Each row of a before or after table is a point. One or more steps were done to the points. Then noise was added and the rows were shuffled. The steps act on columns, c1 being the first. Write out the steps. A step turns or swaps two columns, mirrors them in a line or flattens them onto one, adds a multiple of one to another, or multiplies or shifts one. Angles are multiples of 10 degrees, from the lower column toward the higher: turns from -170 to 170, lines from 10 to 170 but not 90. Use the fewest steps. Two steps may share a column if one is a turn and the other turns, adds or multiplies; they go together, in the order done. Otherwise the lowest column goes first.
In the rows, 128 means zero.

Before (9 x 2):
[[101 158]
 [130 108]
 [122 104]
 [138 169]
 [120 111]
 [142 168]
 [135 135]
 [127 199]
 [118 105]]
After:
[[101 125]
 [109 128]
 [138 125]
 [167 139]
 [170 136]
 [113 117]
 [189 165]
 [104 122]
 [141 167]]
Steps: turn c1 and c2 by -60 degrees

Before:
[[109  91  96  84]
 [131 111 132  89]
 [180  91 157 116]
 [101 137 133 103]
 [101 108 162 116]
 [189 133 156 153]
 [145 113 150  97]
 [100  92 163 129]
 [140 131 127  94]
 [119 103 122 107]
 [133  92  85  84]
 [126 145 154 173]]
After (12 x 4):
[[139 147 144 177]
 [110  91 100  85]
 [137  90 143 131]
 [132 111 133  90]
 [108  92  97  86]
 [129 131 134  93]
 [122 100 116 109]
 [156 132 178 154]
 [138 113 151  94]
 [135 106 143 115]
 [122 140 118 102]
 [154  87 171 117]]
Steps: flatten c1 and c3 onto the line at 60 degrees

Before, 8 rows:
[[146 113  71 126 159 117 145 122]
 [109 126 100 152 104 144 122 142]
 [137 101 149 160 111 114 146 136]
 [134 120 128 129 168 161 142 128]
 [145 157 120 149 110 134 144 131]
 [114 166 118  75 178 137 149 131]
 [103 113 124  92 164 162 204  81]
 [128 107 111 167 189 104 148 117]]
After, 8 rows:
[[144 138 123 149 111 134 159 130]
 [147 146  71 127 158 116 128 121]
 [104  78  81  92 164 162 166  80]
 [135  91 124 159 111 113 119 136]
 [127 118  95 169 190 105 124 118]
 [133 116 119 130 168 162 130 128]
 [114 140 125  73 176 139 172 130]
 [110 149 108 152 105 144 122 142]]
Steps: turn c2 and c7 by 50 degrees; turn c2 and c3 by 40 degrees

Before:
[[ 99 138  96 164 115 158 124 154 136 110 143]
 [169 136 123 119 106 171 188 107 131 108 106]
 [105 181 100 138 153  96 113  81 118 162 102]
 [159 126  88 161 139 107 128  71 137 165 130]
 [123 144 122 119 111 100 125 123 162 166 150]
 [ 95 137 138 145 105 115 139  78 136 146 137]
 [118 124  96 102 119 116 110  98 108 149 137]
 [ 93 132  78 105 144 159 153 137 171 135 149]
 [151 169 118 136 135 134 114  97 127 101 149]
 [118 157 135 114 128 161 124  97 113 161 129]
 [166 119  72  91 164 154 190 144 100 130 170]]
After, 11 rows:
[[ 96 119 137 144 106 115 139 179 136 154 138]
 [118 149 168 103 119 116 110 145 109 152 137]
 [118 172 133 115 128 161 123 159 113 161 130]
 [ 93 155 172 105 144 158 153 103 170 129 149]
 [159  94 185 161 139 107 129 168 136 161 130]
 [170 145 140 119 105 171 188 146 132 114 106]
 [105 171 170 138 153  96 113 164 118 154 102]
 [166 156 174  91 165 153 189  94  99 119 170]
 [ 99 102 149 164 114 158 124  93 136 114 144]
 [150 161 149 136 135 134 114 153 128  99 150]
 [123 153 135 119 112 100 125 130 162 171 150]]
Steps: add -1 times c4 to c2; turn c3 and c8 by 160 degrees; add -0.3 times c5 to c10

Before:
[[136  92  76 143 102 157 125 150 108 125 131 127 133  91 123 124 118 121]
 [ 93 124 123 131 127 159 148 126 144 171  65 122 153  79 134 130 129 158]
 [118 103 170 129  98 118 127 122 166 126 104 123  92 113  96 152 105 129]
 [136 103 125 139 154 139 118  74  85 109 121 116 158 109 176  97 146 118]
 [ 82 161 110 113 131 114  77 122 153 160 132 178 111 112 101 104 146 140]
 [129 142 131  96  93 139 129 147 140 121  80 169 162 111  97 138  97 130]
 [111 100 153  89 143 135 119 116 120 157 148 115 174 120 113 121 146 125]
 [115 154 120 141  86 156 124 106 136  76 125  94 102 139 156 101  51 122]]
After, 8 rows:
[[ 65 124 122 129 117 159 156 125 143 173  91 121 152  77 120 126 128 158]
 [133 162 110 113 102 113  61 122 152 159  82 178 109 111 162 110 116 140]
 [122 102 126 138 151 139 115  74  86 110 136 117 157 109  91  80 128 118]
 [104 105 171 129 162 120 128 121 165 125 116 122  91 115 149 166 137 130]
 [130  94  76 142  24 157 123 149 108 126 134 127 136  92 132 130 138 122]
 [148  97 153  89 181 136 116 118 119 154 112 116 175 119 145 119 111 124]
 [ 80 141 129  96  97 139 129 147 141 120 130 170 161 108 155 157 152 130]
 [127 153 121 141  75 156 123 106 135  75 115  95 102 142 112 124 213 123]]
Steps: swap c1 and c11; add 1.5 times c3 to c5; multiply c7 by 1.3; turn c15 and c16 by 160 degrees; turn c16 and c17 by 160 degrees
